Each wall is flat, endless, passes through zero and stands at right angles to its row. A trip goes straight from one point to another. Which walls does it cross, in order?
In the rows, zero is written as 128.

Walls:
(1): [136  75]
(2): [139 142]
(3): [ 88 242]
(4): [139 166]
(5): [ 99 152]
(6): [102 174]
(7): [127  85]
Trips:
[122 139] to [156 126] -> 5, 6, 3, 1, 7
[117 151] to [ 94 119] -> 2, 4, 7, 1
[156 125] to [191 209] -> 7, 1, 3, 6, 5
[ 46 173] to [122  79] -> 4, 7, 1, 3, 6, 5
[ 69 153] to [ 83 176] -> 2
[129 176] to [150 161] -> none

Walls:
(1): [127 131 155 127  96  59]
(2): [158 159 120 118  82 175]
(3): [143 150 152 144 114 116]
(4): [141 176 172 122 228 108]
(5): [132 115 146 146  95 145]
Trips:
[166 131 147 163 114 165] to [100  84 185  69 186 153] -> 4, 3, 2, 5
[176 148 126 153  60 121] to [133  97 106  94 166 163] -> 1, 3, 5, 4, 2
[ 48 154 156 153 176  95] to [183  89 162 229 166 131] -> 5, 1
[ 89  92 169 119 112 133] to [ 97 181 174 120 151  41] -> 3, 4, 5
[109 160 178 133  79  71] to [121  61  80 161 110 188] -> 2, 3, 1

Walls:
(1): [ 89 139 110 105  76 132 160 173 169 152 152]
(2): [ 87 130 124 135 178 132 130 120 126 186 176]
(3): [163 136 196  95  96  44 130  42 128 120 117]
(4): [131 131 121 106  99 111 122 203 167 177 118]
(5): [173  56 192 147 177 104  92 147  18 151 146]
(6): [151 147 185 172 146 103 119 113 155 140 119]
(7): [101  82  78  68 152  94 130  85 138 183 150]
(8): [ 87  77 179  87 135 141 159  75  98 175 132]
(9): [122 139 126 114 143  83 120 126 149 113  97]
(10): [172  50  70 125 147  72 117 117 130 151 167]
Trips:
[136 129  96 117 168 105 149  90 148 111  78] to [167 161 140  64 127 178 101  58 158 138 207] -> 8, 2, 6, 9
[135 154  93 102 164 133  98 157 208 115  92] to [155 103 166  82 106  93 124 184 132 170 101] -> 10, 3, 5, 8

Walls:
(1): [ 82 113 123 195 135 107 104 133 114 109 133 147 180 141 188  61 174 142]
(2): [147  76  99 112 116 130 142 151 145 134 153 221  82 116 127 109 119 136]
(3): [133 161  65 189 157 128  67 115 131 111 167 102  92  89 131  57 105 156]
(4): [123  91 166 104 129 136  34 164 179 204  65  74  54 113 115 199 124 129]
(5): [135 125 148  53 163 169 138 113 110 101 142 109  64 130  84 131 193 172]
(6): [127 117  96 103 180  43 141 121 154 104  89 166 154 104 152 152 138 118]
(7): [ 89 116 126 137  75  67 155 135 108 120 121 119 111  67 144 119 163 130]
(8): [117 160  70 151 129 110 114 117 140 157 118 176 136 107 113 142  75  95]
(9): [155  91 100 113 115  77 115 132  77 116 134 127 118 131  82 134 152 136]
(10): [ 84 173 124 164  74 105 121 196 134  95 136 127 143 173 173  93 173 111]
Trips:
[145 161 105  80 133 198  53 176 135 133 169  86 163 145 108 152  83 106] to [160 169 125  70 204 128 113 119 137 143  97 122  93 152 159 127 150 184] -> 8, 6
[189 115 158 105 126 185 145  87  94 146 160 103 217 178  62 190 108 168] to [136 159 187 127 127 163  73 130 129 156  99 103  96 146  74 147 133 175] -> 4, 9

Walls:
(1): [129  78 155 113 111 100 104 104  59 131 178  95 100 109 153  98 123 156
 107 124 121  91 146 122  84 136  93 109 118 106 133 191]
(2): [121 114  65 110 126 124 172 114 166  96 107 139 133 104 132 172 117 154
 130 170  69 157  83 104 159 119 166 143 162 127 135 123]
(3): [110 148  98 168 124 130 143 100 119 115 105 144  91 125 163 103  46  82
  59 144 197 130 118 172 157  95 120  72  91 105 199 107]
(4): [101 162 155 155  91  91 186 107 116 114  54 156 183 141 152 122 135  95
 249 130  98  78 128 174  79 137 183  82 155 115  77 182]
(5): [ 45 131 106 175 150 118 189  91 136 140 136 114 139 114 127  96  87 110
 169 128 117 178 146  79  90 133 136 143  56  89  90 117]
(6): [ 88  60 119 119 103  85 142  99 167  37 193  95 144 180 130 102 204  78
 140  84  82 134  75 153 152 140 120 133 140  83  88  73]
(7): [187 169 179 107 119 103 201 124 131 116 102  92 154  95 106 147 137  97
 134 151 170 127 148  99 119 122 124  81 126  62 145  65]
Trips:
[173 132 110 164 113  86 188 125 147 129  63 112 140  94 107 151 147 140
  89 176 112  99 122 185  29  71  90 115 135  76 153 161] to [107 101 122 169 169  86 141 157 190 151  70 117  77  85 179 148 122  99
  99 107  93 199  53 106 145 115  64 213 114 132 139 105] -> 5, 1, 4, 6, 7
[112 116 199 183 131  76 118  76 137 150 130  94  86 129 152 174 163 149
 201  71  68 144  86 140 105 164 204  96 100 105 178 127] to [109 155  97 135 111  81  69 119 107 105  77 133 191  81 139  83 175  87
 112 107  84 107 106  90 134 206 162 113 115 123 127 175] -> 7
[176 122 125 148 158 115 109 137 147 138 164 144 116 114 117 125 135 152
 178 132 158 132 142 154 130 154 122 129 106 170  91 118] to [135 146 104 169  67 134 141 126 138 107  69 134 100 165 181  33  67  88
 164  95  67 160  23 123 162 152 120  71 226 154 156 176] -> 4, 6, 2, 3
[ 90  60 161 109 140 141  93 106 126  49 188  80 104 145 100 125  80  97
 171 138  57 146 130  53 147 116 132 140 151 130  79 139] to [152 128 176 154 179 146  84 207 111 126 160  84 178  96 175  90 119  98
 143 128 106 174  94 129 142 134 119 202 133 133 151 116] -> 2, 1, 5
[ 77 125  78 147 136 120 144 116 150 120  75 151 155 162 104 142 131 151
 134 144 101  80  73  77 177 100 122 107 115 121 139 162] to [129 103  69 118  91 143 150 142 119  59 198 159 129 151 182 164  95 127
 183 116 142 112  73  95 101 149 142 157 125 161 166 147] -> 3, 1

Walls:
(1): [112 173 174 116 163 107 124 114 170 117 104 184 169 135 107  93  89  78
 172 122 101 147 156 140 111 202 155  37 143 177 172 132 164 170  96 164
 140 115 140 113 160 132 105 125 131 103  66 169]
(2): [118 101 175 111  96  59 107  96 195 136 174 111 120 122 120 122  87  86
 123 126 115 104 133 124 131 156 192 139 120 121  91 149 174 111 101 127
 231  98 129 119 113  79  98 159 105 123 137  71]
(3): [134 145 133 183 123 106  96 197 146 121 141 119 140 150  98  98 144  73
 105 116 191 102 116 161 149 191 114  97 142  89 198 168 187 127  88 199
 126 138 194  62 170 119 160 173  74 179 118  92]
(4): [ 98  70 197 117 122 137  59 154 117  65 183  65 136  87 152 124  95 113
  81  99 114  74 101 160  81  95  98 123 149 171 132 163 112 145 141 142
 182  78 183 124 118 104 223  50 136  89  85  74]
(5): [150 152 112  89 128 108  98 111 153 153  24 155 108 125 179 122  80 168
 183 167 117 151 152 111  23 150  72 132 159 132 166  76 126  63 134 103
 106 109  93  91 152 172 117 135 101 144 123 158]
(6): [112 110 130 116 196 177 117  99 133 159 116 166 137 153 119  53 127 101
 120 107 174 239  69 128  85 128 123 114 209 164 130 115  88  73  99 234
 149  92 159  90 119 107  66 167 194 129 114 164]
(7): [ 78 141 164 115 120  79 101 186  74 140 126 157 198 167 101 129 150 191
  56  91  93 132  93 130 114 179 100  97  97 165 187 138  99 187  90 111
 146 112 194 153 103 108 110  97 145  86 158 128]
(8): [145  74  76 132 109 178 105 151 156 126 109  98 130 145 128 202 101 135
  91 186 115  93 159 197  89  80 107  87 167 152 187 142 121 102  82  94
 171 150  80 133  96 147 183 116 180  90 215  78]
(9): [138  70 157 142 170 119 187 148 110 123 195 148 172 147 111 115 128 132
 132 122  61 139 125 118 108  95  79 111 146 105 113  68 143  68 148 171
 223 177 104 170 140 153 169 102 200 130  77 149]
(10): [ 34 184  79 137 102 140  95 142 100 130 152 108  43 101 130  55 141 109
 174 151 124  84 219 146  74 146 113 102 195 131 182 145 119 144 141 135
 144 162 122 123 150 157  83 129 181  85 105  91]
(11): [174 172 162  96 133 131 157 103 115 177 133 165 122 130 126 122 141 105
 150 158 143 107 132 119 105 150 148  96 167 122 137  71 119 122 113  96
  98 115 116 152  86 175 166 137 118 178 124 133]
(12): [177  78 151 169 141 119 127 162 176 143 108 130  84  98 201 126  80 155
 148 145 104 173 200  72 135  31 175 109  88  58 150 158 154 138  62 241
 129 138  94 162 146 157 100 106  92 137 171  96]
Trips:
[163 146  99 135 166  95 108 126 169 123 141 125  83 103 108 156 101  57
  87 173 163 168 111 152 171 185 117 113 215 191 103 121 102  94 125 137
  71 134 151 163 170 149 164 161 116 125 125 131] to [138  53 173 107 139 176  94 111 178 127 119 160 109 127 220  93 176  65
 154 163 178 138  47 120 128 187 113 142 113 150 115 134 186 145  92 159
 154 104 129 150 173 130 116 163 109  99 146 150] -> 2, 8, 4, 12, 11
[ 99 121 146  49 106  94 154 169  92 159 146 123 165  56 218  64 165 195
  80 147 132 109 130 135 132 117 159 162 140  91 144  60 105 156  88 207
 102 110 155  81 171  73 139  96 231 114 136 185] to [113 103  82 134 114 110 198  72 141  73  79  58 202 168 152 122  85 192
 107 239 134  74 189 128 128  86 159 139  98 189 135 139 136 144 114 147
 156 122 153 124 140 118  73  80 144 225 163 114] -> 5, 8, 6, 10, 2, 9, 4, 7

Walls:
(1): [112 108  98 129  90 149 156 168 112 118 177 107 115 129 104 115  92 140
 121 169 129  69  58 134 158 103 144 129 129  72 113 115 118  99  81 136
 162  96 173 148 128 107 142 128 118 115 109  87]
(2): [172 100 171 171 173  63  97 166 118 141 134  94 119 167 161 129 169  90
 140 117 158 106 144 135 118  92  67 116 143 144 175 133 114 164 123  97
 162  81 142 146 179 144 121  72 115 113 131 102]
(3): [110 145 103 203 135 100  20 147 181 149  91 135  80 158 130 146 132 137
 145 145 107 213 126 158 144 100 121 116 194 131  79 162 118 144 105 140
 121 118 123 153 110 144 102 112 148 137 163 107]
(4): [ 93 114 155 180 136 107 124 157 182 132 104  62 109  91 115 157 137 120
 125 114 106 112 101 107 101 134  77 161  99 111 151 119  78 113 106 187
  78 140 127 106  63 140 111 105 129 116 180 156]
(5): [203  78 142 129  92 185 123 103 131 125 140 111 115 163 169  63 179 147
  91 185 117 165  90 116  97 144 104 171 119 141 117 194  65  67  75 230
 126 157  76 118 130 120 134 117 185 108  81 136]
(6): [ 85 173 131 117 138 126 164  96 120 138 143 112 160  77 132 108 162 133
  95 117 130  77 178 138  94 111 164 141 176 108 127 138 158 124 125 155
 122 161 140  91  85 130 123 117 168 133 151 154]
(7): [166 170  89 116  63  91  62 117 137 179 110 119 100 175 166 183 116  79
 136 158 127  89 125 172 138 179 113  85 147 143 120  74 149 107 130 134
  49 142 148 128  89 142 109 144  69 115  65 107]
(8): [106 115 145 108 131  60 150 249 162 190 122 106  87 165  70 179 114  72
 142 163 138 170 146 170 130 211  91 144 124  93 151 100 133  99 138 128
 134 125 120  87  97 124 125 130 125 108  98 128]
Trips:
[165  87 157 104 165  98 117 118 108 129 122 131 125 145 105 148 149 108
  89 112 177 134 108 117 147 136 124 143 112 114 157 192 124 118  98 125
  52 173 144  95 126 157 186 115 160  99 140 126] to [ 84  96 151 125 156 104 118  73  74 126 117 142 174  91  82 138 115 109
 148  91 121 115 171 138 157 128 100  84  87  78  82 113 123  81 101 170
  67 107 104 111 142 135  99 142 158 155 124 160] -> 2, 8, 5
[127  84 118 141 149 109 144 155 138 190 122 145 103 135 145 152 134 143
 143 141  95 124 117 123 132 157 134 115 156  95 142 135 166  77 127 129
 116 133 151  73  83 151 136 107 163 109 111 158] to [ 81 143 135 142 157 106 124 140 128 142  89 183  91 161 135 130 157  92
 146  89 129 116  82 131 139 118 177 107 145 114  90 110 150 121 157 193
 163 103 166 111 147 156 104 124 109 106 177 110] -> 5, 2
[137 146  87 101 135 139 147 139 178 155 121 139  94 160 125 127 102 144
 137 172 104 108  79 152  93 176 120 169  97 107 132 129  98  33 100 130
 118  97 145 131 120 137 156  89  96  53 173 175] to [107 130  85  87 119  92  97 127 132  97 115  91 119 127 144  91 113 180
 105 124 113 101 129 161 152 124 137  83 160 156  74 159 151  88 105 168
  83 110 176 108  87 122 105 139 139 144 110 165] -> 3, 6, 8
[106 129 209 138 124 169 193  82 100  99 143 178 125 153 107 103 181  97
 184 129 137 152 134  32 167 100 152 129 154  85  98 144 177 120 143 160
 153 145  99 152 118 180  86 187 123 167 123 116] to [ 87 145 161  65 207  68 156 128 146  93 153 147 135 157 139 129 140  81
  87 104 176 180 124 132 135 129 104  92 145 124 147 127 110 114 207  88
 153 125 153 101 146 162 132 105 157  86 150  98] -> 5, 2, 8

Walls:
(1): [190 149 155 115 125  98 153 148  80 103 168 151 139  85 112 113 164 171
 194 155 110  78 127 154 139 147  80 135 164 136 189 139 128 132 151 118
 116 146 137  53  61  97  35 118 120 165  69 137]
(2): [ 98 147 177 137  78 106 142 190 140 100 130 162 137 197  84 171 148  98
 124 155 109 157  93  90 125 120 148 116  69 150 106 115 149 138 190  97
 106 102 131 128  99 162 143 185 139 150 137 184]
(3): [148 108 164  33 230 120 100 100  81 116 126 159 122 144 142 152 130 170
 166 165 144  96  72 158  78 158 110  98 128 130 142 119 131 210 129 174
  73 146 138 174 192 108 181 193 120 119 113 117]
(4): [163 136 174 142  55 156 100  93 170 129 139 132 160 109 145 113 158  50
 213 126 116  97 152 127 123 196  82 151 105 120 215 165 112 176 180 104
  99 141 122  92 137 167 120 124 150 131  92 149]
(5): [ 64 149 111 147 142  79 105 104  54 120 134 168 164 145  84 166 109 156
 176 167 145 138 197 243 136 116 131 158 128 117 187 104 160 109  75 182
 207 146 177 106  73 120 125 123  76 143 141  66]
(6): [111 171  78  99 100 152 113 133 124 172 135 133  79 132 123 108 138 113
  74 220 121 227 141 167  71 108 131 148 135  75 201 116 163 207 168 166
 116 144  68 121 124 149 155 142 131  80  87 202]
(7): [207  77  96 117  93 104 112 154 124  93 103 127  95 127 173 118 148 163
 128 158 141 162 132 108  48 177 118 141 135 152 147 115 144 152 147  95
 169 114 108 111 108  95 149 133 115 148  48  98]
(8): [158  95 129 146 158 144 132  92 113 116 109 141 139 120 108  76 157 141
  99  83 113 120 109 104 160 152  54  98 150 152 110 131 116 152 108 126
  94 143  99 117  80  74 142 162  55 128 174 160]
Trips:
[ 85  86 152 120  97 176 130 127 113 140 110 124 139  83 134 142  33 146
 158 129 156 146 116 124  59 140 111 131 145 130  83 129 123 191 105  92
 197 143 122 150 122 136 163 211  75  90 129 115] to [173 106 102 104 112  83 145  84 132 169 104 111 105 109 218 143  62 112
 147 126 229 185 168 194  92  90 222 128 172 146 162 171 163 153  86 114
 143 106 132 182 123 116 114 176  90 194 111 157] -> 8
[136 120 137  87 176 135 112  81 137 103 147 155 144 120 144  91 104 102
 142 140 134 170 102 138 178 102  88 154  87 101 138 148  75 159 102 114
  57 122 209  97 165  89 134 133 139  95 107 132] to [152 135  84 128 151 142  81 125 171 118 152  86 114 128 108 145 152  97
 138 135  93 130 127 161  91  61  89 114 165  92 158  85 124 219 142 154
 198 119  82 158  32 135 132 180 170  56 152 147] -> 6, 5, 1, 7
[152 121  75 155 108 160  64 151 172 131 103 117 106  88 106 166 129 193
 166  88  30 129 150 158 178 148 143 134 111  93 143 181 152 100 111 166
  23  85 120 102 142 127  70 105  75 111 135 100] to [137  96 165 114 128 126 143 175 122 128 153 131 143  96 169 106  99 122
 160 152 150  76 120 148 167 122 188 103  98 137 140 103 116 125 135 132
 191 145 138 150 117 217 100 114 151  63 183 156] -> 8, 2, 1
[178 110 103 189 129  67 112 156 166  98  81 121 159 148 139 114 157 164
 133 137 190 189 125 148 105  96 141  96 156 184  72 116 149 123 158 115
 180 129 151  96 155 177 137 175 111 137  73 167] to [  7 107 121 104 114 115 146 141  98 184 147 151 111 131 146  97 131 124
 141 152 139 145  59 180 154 105 144 108 118  92  97  82 174 128 150 142
 111 124 156  67 141 209 121 122 149 134 175  96] -> 5, 7, 3
[163 183 114 103 150  86 128 173  51  91 120 139 110 130 118 184 153 124
 150 101 109  80 101 124 106 131 140  66  96  85 103 103 113 139 148 117
 174  46 162 153 113  73 166  94 126 119 130 131] to [115 123  97  72 131 117  36 131 164  67  93 108 105 126 159 140 101 150
  91  78 140 156  99 166  75 115 129 133 169 115  95  24 133 178 106 181
 122 156 128 117 127 111 128 154  57  97 121 204] -> 8, 1, 6, 2
[129 126  51 115 109  75  99 205 125 175 134 136 127 127 109 124 113 142
 154 105 193 178 117 144 101 137 120 154  92 160 115  91 155 141 168 109
  90 111 119  72 203 102 237 154  71 155 144 122] to [121 102 134 127 121 194 105 138 178  75 158 121 101  49 141 168 129 122
  96 128 134 157 135 150 127  88 109 136  91 129 197 221 188 120 125 153
 110 121 148 174 219 140 151 137 126 154 154  61] -> 5, 4, 2, 7
